Each point is reached from the start by the listed moves, each made once or not at all, plus a little noise. Is the number of moves made odd or even? Then give how often each move was made.
In the rows, zero is written as 128.

Moves:
(1): [137 113 130  97 113 138]
(2): [152  90 109 135 181 191]
(3): [ 88 159 196 122  99  86]
Start: [114 172 108 108 125 166]
Points:
[ 70 199 175 102  91 126] => odd (0, 0, 1)
[124 159 110  83 109 183] => odd (1, 0, 0)
[109 143 160  77 134 195] => odd (1, 1, 1)

Moves:
(1): [168 172 126 171 153  90 157 151 122]
(2): [108 132 102  96  88 108  83  95  99]
(3): [128 146 158 137 148 144 152 102  87]
(4): [145 148 157 172 130 112 142 112 133]
(5): [115 105 145 101 136 117 122 131 117]
(6): [149 155 148 139 166 141 115 106 124]
(7): [143 123 130 114  95 115 151 156 159]
(8): [140 112 115 116 147 144 124  93 125]
(9): [121 151 142 134 164 135 140 103 160]
Start: [147 130 144 131 117 119 125 118 119]
Points:
[184 176 177 155 150  67 136  33  32] => even (1, 1, 1, 1, 1, 0, 0, 1, 0)
[156 152 211 123 182 138 131  74  64] => odd (0, 0, 1, 0, 1, 1, 0, 0, 0)
[188 204 138 154 139  75  97  85  79] => odd (1, 1, 0, 0, 0, 1, 0, 0, 0)
[240 216 194 216 150  64 178 131 145] => even (1, 0, 0, 1, 0, 1, 1, 0, 0)
[167 150 177 117 159 145 180  61 139] => even (0, 0, 1, 0, 0, 0, 1, 1, 1)
[199 153 150 133  98  37 136  87 103] => even (1, 1, 0, 1, 1, 0, 1, 1, 0)

Moves:
(1): [ 88 122 116 120 114 116 143 151 129 135 109 132 120 122 137 156 158  60
  98]
(2): [127 130 123 135 138 148 126 131 140 138 107 131 123 136 117 128 122 122
 146]
(3): [112 142 127 115 140 127 118 156 127 119 128 131 145 141 139 119 132 126
 123]
(4): [147 151 123 135 135 141 122 150 127 131 135 127 148 138 125 142 151 124
 120]
(5): [132 136 166 127 125 136 117 139 129 139 150 139 175 111 144 126 100 119
 160]
(6): [128 125 100 116 119 135 139 140 113 149 105 128 139 121 113 136 134 126
 120]
(7): [132 105 116 115 121 156 165 105 153 151  94 140 141 127  93 111 148 108
 122]
(8): [160 105 140 109 117 139 142 150 146 127 127 128 110 101 156 131 135 112
 155]
(9): [132 146 100 116 139 111 143 131 136 130 143 146 144 109  96 128 137 102
 120]
(10): [118 112 115 118 136 156 143 136 120 108 116 125 144 122 127 142  95 134
  99]
(11): [126 144 124 170 118 146 122 101 151 144 118 133 112 100 154 100  93 153
 132]
(12): [132 109 130 127 154 130 107 129  92 125 148 150 135 147 170 119 165 145
 151]
(13): [114 114 113 161  99 115 118 177  96 121 147 165 153 138 139 115 140 129
 133]
(14): [128 123 117 145 128 126 128 127 124 132 116 109 125 121 103 115 134 119
 119]
(15): [142 127 145 144 133 106 143 126 114 126 137 137 143 122 137 128 112 145
 138]
(16): [160 121 121 132 129 123 121 138 134 140 144 126 120 135 128 121 108 136
 113]
(17): [151 137 149 128 140 137  99 139 121 126  99 136 127 122 109 127 132 133
 120]
(18): [147 156 134 129 132 171 152 120 125 142 138 136 104 124 136 111 112 111
 115]
Start: [117 118 112 129 136 104 137  94 123 128 118 126  99 135 153 141 132 142
 119]
Points:
[212 138  54 136 143 224 232 145 168 214  27 187 112  51 119 138 105  46
  53] => odd (1, 1, 0, 1, 0, 1, 1, 1, 1, 1, 1, 0, 0, 0, 1, 1, 1, 1)
[151 113  21 176 158 133 186 113 127 221  68 178 142 104 118 118 184  75
  89] => odd (1, 1, 0, 1, 0, 1, 1, 0, 1, 0, 1, 1, 0, 1, 1, 1, 0, 0)
[181  95 123 186 106 198 198 160 135 170 124 186 164  71 202  53  33 127
 119] => odd (0, 0, 1, 0, 1, 0, 1, 1, 0, 1, 1, 0, 1, 1, 1, 1, 0, 1)
[105 138  41 118 157 120 200 161 106 149  76 155 165 108 109 205 145  60
  61] => odd (1, 1, 0, 1, 0, 1, 0, 0, 1, 1, 0, 0, 0, 0, 1, 0, 0, 0)
[143 148  67 129 201 111  94 192 101 152  96 161 138 154 124 146 221  57
  74] => odd (1, 1, 1, 1, 0, 0, 0, 0, 1, 0, 0, 1, 0, 1, 0, 1, 1, 0)
[205 144 126 156 180 136 143 117  76 152 181 163 110 161 208 123 139 163
 115] => odd (0, 0, 0, 1, 0, 0, 0, 0, 0, 0, 0, 1, 0, 0, 1, 1, 0, 1)
[163 139  97 156 138 218 249 124 182 197  74 172 153  32 142 122  93  16
 106] => even (1, 1, 0, 1, 1, 0, 1, 1, 1, 1, 1, 0, 0, 1, 1, 0, 0, 1)
[114 189  49 181 144 175 168 215  85 160  65 215 167  93 145 136 112  70
  46] => even (1, 1, 1, 1, 0, 1, 0, 0, 1, 1, 1, 0, 1, 0, 1, 0, 1, 1)
